Every row gives one point. Each copy is the shape, with its points in the same order, stretched, turned, moved and blurred by noise. Say if it was mirrored as well.
In the rows, 128 means zero.

Shape, 7 rows:
[[153 137 159]
 [109  83 162]
 [120 138  49]
 [112 147  82]
 [141 131  97]
 [126  90  89]
 [ 57 139 154]]
Copy 1 (7 x 3):
[[119 116 163]
 [170  78 133]
 [133 184  64]
 [145 174  98]
 [121 148 103]
 [142 122  74]
 [211 139 162]]
Copy 1 is: mirrored
Copy 2, 7 rows:
[[183 104 138]
 [128  87 123]
 [110 200  98]
 [117 183 123]
 [142 157 102]
 [118 149  81]
 [ 89 117 168]]
Copy 2 is: only turned
Copy 3, 7 rows:
[[163 133 133]
 [134  87  67]
 [ 67  92 189]
 [ 81 119 163]
 [112  99 165]
 [ 97  60 140]
 [ 86 157  60]]
Copy 3 is: mirrored

Shape, 8 rows:
[[108 123 155 116]
 [109  85 141  83]
 [115 113 163 107]
 [ 74 170  80 104]
 [ 90  95 137 128]
 [185 103 156 111]
 [216 146 127  90]
 [ 86 156  65 138]]
Copy 1:
[[145 119 146 119]
 [114  97 166  83]
 [140 120 160 116]
 [178  67  74 125]
 [126  87 144 144]
 [ 93 174 138  94]
 [127 197  96  69]
 [158  70  54 142]]
Copy 1 is: mirrored
Copy 2 (8 x 4):
[[ 87 116 119 124]
 [ 72  79 105 131]
 [ 86 110 119 116]
 [ 93 169  39 109]
 [ 71 114 111 147]
 [152  77 148 128]
 [176  73 105  99]
 [120 165  31 144]]
Copy 2 is: only turned
Copy 3:
[[123 151 153 136]
 [104 109 168 123]
 [126 144 166 148]
 [ 98 151  89  97]
 [ 96 109 141 151]
 [185 129 177 149]
 [222 162 158 107]
 [105 129  66 115]]
Copy 3 is: only turned
Copy 4 (8 x 4):
[[121 113 115  88]
 [ 72 112  98  81]
 [105 126 121  83]
 [160  63  53 120]
 [ 95  80 124  97]
 [ 84 180 121 122]
 [120 204  78 138]
 [141  58  72 149]]
Copy 4 is: mirrored

Shape, 12 rows:
[[151 117 100 140 149 110]
 [ 49  94 137 128  99  62]
 [149  73 151  90 104 156]
 [ 48 179 171  78  89 167]
 [145 167 113 158 175 158]
 [100 150 142  95 177 132]
 [ 61 132 162 155 143 130]
 [144 149 139  94 176  80]
 [106 123 166 157 142 108]
 [121 143 147 135 112  55]
 [142  73 176  93  89 105]
 [139  98 107 146 147 130]]
Copy 1 (12 x 6):
[[173 110  97 127 133  93]
 [ 62  68 130  96 118 132]
 [175  90 117 142  72 174]
 [ 84 201 185 118 102 201]
 [188 162 126 136 171  98]
 [148 142 135  80 156 158]
 [110 114 166 123 176 146]
 [167 122 131  52 121 102]
 [142  89 167 120 148 111]
 [119 104 151  89  97  71]
 [153  62 144 111  47 147]
 [167  96  98 145 141 115]]
Copy 1 is: only turned
Copy 2 (12 x 6):
[[141 111 117 127 109 119]
 [ 75 173 128 187 141  56]
 [123 107 140 204 116 181]
 [ 81 249 107 151 155 150]
 [118 139 115  53 111 153]
 [ 81 158  86 104 170 134]
 [ 54 180 152 120 137 120]
 [138 126  99 116 190 106]
 [ 88 149 164 124 138 120]
 [146 170 145 145 161  66]
 [120 123 162 230 155 134]
 [113 105 128 137 105 130]]
Copy 2 is: mirrored

Shape, 11 rows:
[[ 91  91 128 108 153 100 136 150]
 [113 115 176 113 151 153 167 129]
 [173  96 174 121 121 111 130  73]
 [ 87 105 163 112 178 112 122 104]
 [ 97 100 121 102 142 174 125 128]
 [126 178 134 106 124 124 107 147]
 [249 118 174 117 125 100 153 108]
 [177 124 170 151 124 147  92 143]
 [ 94  99 129 147 118 116 173 130]
 [144 132 168 107 116 124 132 123]
 [102 107  59 209 215 113 103  86]]
Copy 1 (11 x 8):
[[ 75  99 111 106 126 118 150 130]
 [119  95 153 123 166 147 166 115]
 [160  97 119 189 135  85 164 120]
 [ 95  98 137 118 149 104 130  87]
 [118  99 115 113 135 166 110 111]
 [124 152 151 106 128 125 108 149]
 [171  83 123 193 159  64 198 199]
 [147  83 165 171 108 113 131 170]
 [ 80 124 115 160 134 145 161 123]
 [142 119 144 137 132 111 158 138]
 [ 41  92  83 192 156  97  25 132]]
Copy 1 is: only turned
Copy 2:
[[ 75  84 125 115 136  97 136 127]
 [ 89 117 154 104 125 131 183 121]
 [176  77 144 115 130 126 166  83]
 [ 77 105 182 136 147  96 137  99]
 [ 94 125 131 124  80 138 125 119]
 [155 121 148 137 126 102 143 170]
 [227  43 121 138 146 140 207 113]
 [183  78 142 125 152 168 132 144]
 [ 95 132  95  85 145 105 146 111]
 [148 105 146 108 122 121 164 132]
 [ 77 137 111 215 189 124  74  77]]
Copy 2 is: mirrored
Copy 3, 11 rows:
[[ 63 142 119 102 105 131 168  89]
 [108 156 147 120 181 133 190 100]
 [178 115 114 114 179  81 151  81]
 [ 92 176 127  91 162 126 134  76]
 [ 71 143 105 100 173 134 163 155]
 [140 145 128 116 113 184 112 142]
 [222  81  99 140 157 122 194  71]
 [161  77 123 120 187 174 121 118]
 [ 90 138 134 170 123 110 166 107]
 [151 129 135 112 157 134 155 109]
 [ 64 163  19 192 134 128  57 103]]
Copy 3 is: mirrored

Shape (15 x 9):
[[137 131 130 113 140 118  99 117 127]
 [ 97 171 161 130 119 120 125 136 161]
 [133 110 244  94  94 120 110 121 117]
 [ 94 147 121 215  95 210 227 142 121]
 [ 92 133 135 103  96 119 151 133 116]
 [ 85 163 128  99 123 129 103 126 143]
 [135 162 125 125  96 117 162 107 106]
 [123 159 148 112 186 113  98 138 191]
 [129 169 127 104 128 201 122 144 110]
 [114 159 136 113 109 157 111  16 118]
 [129 101 148  97 113 120 133 128 137]
 [122  91 122 174 102 122 103 145  97]
 [113 114 134 103  91 125 131 129  97]
 [136  64 135 141 226 115 155 138 121]
 [121 150 123 115 102 129 131 123 173]]
Copy 1 (15 x 9):
[[137 139 111 125 138 123 107 107 138]
 [113 129  98 153  75 170 114 135 122]
 [178 154 150 116  28  80  83 142  89]
 [ 89  70 164 206 135 160 249 189  97]
 [132  95 110 118  70 123 160 119 129]
 [136 117  93 133  88 174 116  95 133]
 [142 130 105 156 102 100 183 129 138]
 [ 87 165 113 115 120 193  56 116 159]
 [155 150 126 122 139 182 174  95  75]
 [239 136 119 192 124 145 158 117 174]
 [147 117 135  92 101 108 119 136 136]
 [108  81 126 159 152  82 124 136  96]
 [149  99 121 115 101  95 148 117 117]
 [ 55 117 210 116 164 121  99 122 190]
 [137 123  92 113 114 156 130 147 135]]
Copy 1 is: only turned
Copy 2 (15 x 9):
[[148 159 137 119 130 123 148 132 153]
 [ 91 144 155 155 110 137 171 165 144]
 [166 131 189  99  63 194 171 162  90]
 [ 30 100  51 162 113 227 163 171 152]
 [ 97 137 121 123 121 139 181 126  90]
 [101 152 157 120 147 110 175 128 138]
 [104 163 108 126  91 143 199 124 134]
 [140 136 169 182 142  97 156 164 188]
 [116 120 113  77 155 147 198 167 179]
 [127 158 174 101 118 190 180  60 185]
 [137 114 133 117 101 136 156 123 113]
 [115 176  99 107 119 160  93 145 117]
 [119 145 116  93 112 150 164 121  98]
 [201 122 100 209 173 152 123 143 129]
 [ 88 118 133 129  99 115 160 126 157]]
Copy 2 is: only turned

Shape (16 x 12):
[[ 90 113 123 111  61  94 156 169 139 195  85 109]
 [ 78  79  96 138 149 138 150 173 166 106  87 130]
 [122  97 185 147 121 185 127 120 125 123 130  91]
 [ 76 178 175 100 155 195  84 107  70  85  95 103]
 [ 76 113  92  68  95 184  82  97  80 162  80 115]
 [ 98 187  72  65 180 158 138  71 120 190 139 168]
 [138 131 108 171 147  88 150 102 133 191 123 192]
 [ 90 137 169 162 131 121 161 155  80 179 126 190]
 [164 178  87 164 161 165 153 126 166 151 179 148]
 [ 85 190 156 142 113 119 128  88 174 134 156 189]
 [141 139  73 128  79  95 132 162 129 172 137 117]
 [148 125 169  81 120 139  68  77 129 115 186 137]
 [134 101  88  87  59 111 159  70 159 127 187 197]
 [170 167 106 136  90  84 143  90  98 173 123 100]
 [180  78 151 169 122 166  74 106 122 121  80 194]
 [185 175 155 143  94  86 179 169 184 131 107 144]]
Copy 1, 16 rows:
[[125  79  68 121 124 125 156 165 129 146 100 115]
 [ 72 138 124 183 172 122 161 138 133 134 124 119]
 [144 106 177 182 122 141 112 128 116 130 133  99]
 [105 123 139 161 120 196  69  71 102  81 113 126]
 [ 99  83  84 192 104 216 133 143 110  94 135 147]
 [123 165 112 120 136 244 184  93  84  95 169 137]
 [154 162 109 129 100 137 188 144  73 121 127 127]
 [120 121 145 102  87 112 175 139  75 108  76 120]
 [153 187 158 108 180 175 141 136  84 122 176 130]
 [131 172 132  65 100 135 109  98 115 167 121 149]
 [141 114  73 109 149 123 121 177  92 114 142 122]
 [150 115 155 142  87 139 103  88 117 110 190 156]
 [127 153 125 102  67 120 173 151 166 128 190 151]
 [184 146  67 109  94 160 116 154  87 107 151  93]
 [171 147 131 233  98 145 142 162  97 106 116 187]
 [207 148 108  86 160 108 126 147 142 148  85 121]]
Copy 1 is: only turned
Copy 2, 16 rows:
[[106 190 162  65 100  69 105 123 122 179  91  87]
 [100 106 147  87 142  96 180 164 167 171 115 101]
 [169  96 164 136 152 136 113 109 103 141 156 111]
 [ 79 108 177  90 194 165 114  63 106  97 187 137]
 [ 88  92 142  77 118  85  97  32 131 174 151 122]
 [ 28 112  82 103  84 176 119  75 147 202 127 178]
 [101 156  42 141 110 134 126 132 152 177  75 118]
 [ 92 155 102  97 154 162 121  94  97 164  65 100]
 [109  93  64 143 104 152 116 184 129 162 101 197]
 [ 35 120  83 154  98 171  90 163 142 113  90 134]
 [124 156 101  72  83  72 114 142 134 131  83 139]
 [143  94 132 136 106 171  72  78 163  67 142 142]
 [101  90 110 170  26 109 104 115 177  98  42 162]
 [131 198  97 129  97 104 113 100 112 121 128 165]
 [163 118 107 177 193  83  69 101 192 140 117 112]
 [121 222 155 125 133 103  92 205 169 123  89 155]]
Copy 2 is: mirrored

Shape:
[[100 150 114 167 123 117 158  73 158 104 115 130]
 [ 66 148 129 176 113 102 125 149  96 131 119 109]
 [100 160 140 192 114  97  78  89 142 145 154 127]
 [158  41 112  73 128 170 126 160  92 103 133 188]
 [111 151 118  56 205 106 136 164 124 160 135 152]
 [154 130 131 111 151 122 127 155  80 167 137 193]
 [139 148 154 181 140  76  75  99 150 112 114  72]
 [ 95 181 111 196 147 102  69  89 137  95 143 141]
 [104 189 144 137 103  48  91 118 141 107  82 140]
 [113 162 122 188 101 125  97 137 199 163 109 125]
 [159  90 134  87 150 165 160 193  71 141 134 166]
 [137  77 126  77 100 193 139 169 107 118 197 116]
 [ 80 166 144 179 137 144  65 137 155  85 103 130]
 [ 95  22 146  90 149 159 129 151 107 159 140 158]
 [ 84 188 139 120 103  82  71  98 136 131 126 154]
 [135  83 209  93 139 202 162 149 102 136 154 161]
 [125 133 118  92 139 176 109 112  82 168  93 123]]
Copy 1:
[[ 83 176  67 128 131 127 138  95  98 100 142  99]
 [111 124 106 114 105 129  89 148  82 110 162  78]
 [ 91 142 116 164 130 112  92  96  93 142 133  60]
 [128  68 159  89 109 168 120 131 135 108  68 224]
 [127 133 105  90 217 186 108 183  88 136 126 155]
 [122 113 131 148 142 169 115 171  86 145 127 165]
 [119 139 136 149 166  88 116 112 135 112 116  52]
 [ 66 150 111 174 169  86  69  88  82  97 134  87]
 [ 65 185 122 158 165 134  90 168 121  94 126  63]
 [155 198 110 143 104 140  80 116 111 142 108  65]
 [169  80 145  99 119 190 126 162 109 122 126 198]
 [171  43 134  79  97 202 111  86 146 120  95 168]
 [112 159 165 133 147 115  48  94  94  76 121  95]
 [138  77 167  36  98 166 125 134 104 155  92 177]
 [ 59 159 121 161 163 154  75 136  96 113 108  67]
 [162  89 193  88 113 209 143  99 106 131 137 182]
 [146 103 117 119 127 180 136 138  51 101  73 113]]
Copy 1 is: mirrored
Copy 2 (17 x 12):
[[103 140 110 139 114  95 126  97 156  99 109  89]
 [ 92 135 117 152 101 108 173 166 116  88 121 104]
 [136 189 141 179  50  86 120 142 135 120 120  82]
 [184  16 110 139 117 181 136 149 150 156 124 119]
 [135 121 115 165 179 199 154 141 160 162 166 180]
 [166 120 110 145  90 213 164 129 111 167 135 150]
 [136 176 191 157 107  48 119 143 119 116 101 114]
 [121 174 144 193  57  92 106 138 161  69 111 121]
 [119 165 133 134  85  54 173 122 129 107 142 167]
 [145 178 114 154  89  53 171 153 181 158  61 106]
 [164  53 114 119 145 235 175 149 116 161 118 130]
 [200  71 113 136 161 194 128 181 145 114 109  62]
 [121 140 192 173  66  98 138 159 178  79  75 126]
 [136  28 132 169 125 167 145 181 147 193 142  85]
 [140 164 127 144  54  94 144 148 155 113 182 142]
 [160  73 178 108 108 237 171 139 155 140 115  67]
 [112 108 123  99 116 164  90 171 147 165 135 124]]
Copy 2 is: only turned

Shape (15 x 12):
[[139 149 115 113 125 156 159  99 106 104 198 102]
 [179  67 130 198 158  68 115 167  99 167 115 132]
 [109 108 108 121 130 112 154 147 121  76  99 140]
 [151 165 172 168 136 141 138 131 102  82  86 140]
 [133  96 151 169 137  60 104 166 108 165 110 142]
 [ 97 132 116 144  97 131 159 126 121 133 156  92]
 [112 121 149 139 122 126  99 163 111 120  87 140]
 [150 127 115 125 100 138 103 163 126  85 122 162]
 [134 133 168 111 160 117 115 152  96  97 110 145]
 [131 159  98 140 126 119 119  53 100 110 164  93]
 [149 107 153 187 153  50 123 162 124 172 110 195]
 [115 103 139 107 132 164 117 141 185  81 103 136]
 [ 90 113 110 135 153 175 117 161 126 105 100 163]
 [126 137 131 158 160 114  97 179 144  63 142 139]
 [133 179  75 104 126 140 158 110 128 140 148  72]]
Copy 1:
[[103 179 114 112 129  87  88 153 132  86 156  91]
 [127  95 124 121 184 119 160 142 129 237  73 116]
 [145 131 156 126 118 137  88 146 168 118  82 126]
 [ 90 161 150 107 132 176 128 149 112 150  78 118]
 [113 111 144 146 157 110 169 127 122 224  83 140]
 [112 173 121 121 103  97 121 144 172 132 158 107]
 [130 137 132 144 128 156 134 146 134 159  92 149]
 [153 163 132 161 152 158 107 119 140 122  90 119]
 [109 138 151 130 140 137 108 159 103 147  73 157]
 [ 72 119 105 125 111 107 104 136 111 108 165  58]
 [ 97 101 147 124 174 108 200  92 108 220  45 142]
 [154 134 146 116 139 168  96 140 164  95 143 172]
 [133 117  96 132 134 177 105 141 168  97  78 156]
 [105 138 146 160 187 165  96 128 159 127  71 135]
 [105 153  80  94  75  96  62 120 147 123 190  97]]
Copy 1 is: only turned
Copy 2, 15 rows:
[[133 200  88 113 120 135 134  94 101 134 132 105]
 [138 102 139 156  68   7  72 135 159 111 194 120]
 [131 142 137 144 137 132 163 145 124  85 185 151]
 [106 146 208 143 150 125 147 120 142 163 182 155]
 [117 113 161 152  72  33  92 155 171  97 151 132]
 [122 166 116 175  92 120 142 122 136 106 116 119]
 [135 124 185 149 117 119 136 140 172  94 147 134]
 [155 166 149 126 123 139 133 166 152 125 168 133]
 [128 141 169 102 144 104 136 130 143 102 171 125]
 [153 213 127 129 112 122  99  64 116 127  96 184]
 [ 76 106 146 146  80  40  79 179 168 127 171 140]
 [166 128 122 126 178 162 187 139 183 118 139 135]
 [131 103 136 153 159 192 130 135 157  81 160 124]
 [140 177 134 153 174  97 116 159 161 114 185 117]
 [163 182 131 157 146 140 131 122  73 110  81 143]]
Copy 2 is: only turned
Copy 3, 15 rows:
[[118 117 115 111 126 161 166  97 164 138 123 193]
 [ 55 175 165 206 117 143  68 110  90 152 146 126]
 [ 84 156 107 121 127  96 117 156 164 101  95 134]
 [148 175  95 155 143 128 134  87 125  57 129 101]
 [ 77 187 137 166  97 156  74 146  91 160 138 105]
 [ 90 109 103 127  84 161 140 159 141 137 128 154]
 [128 166 132 131 104 158  89 140 117 104 127 103]
 [143 173 137 137  94 126  97 106 149 106  77 162]
 [128 193 140 118 151 134 118 116 139 104 142 122]
 [106 107  54 105 140 155 132  75 144 141 125 177]
 [ 97 204 139 213 123 153  89 130  98 175 104 100]
 [149 131 160 110 114 112  98 133 210 115 107 112]
 [121 154 159 126 133 169 102 131 161  94  79 107]
 [ 94 190 109 133 120 141  82 103 201 118 124 135]
 [130  85  84 128 138 145 108 170 151 139 113 213]]
Copy 3 is: only turned
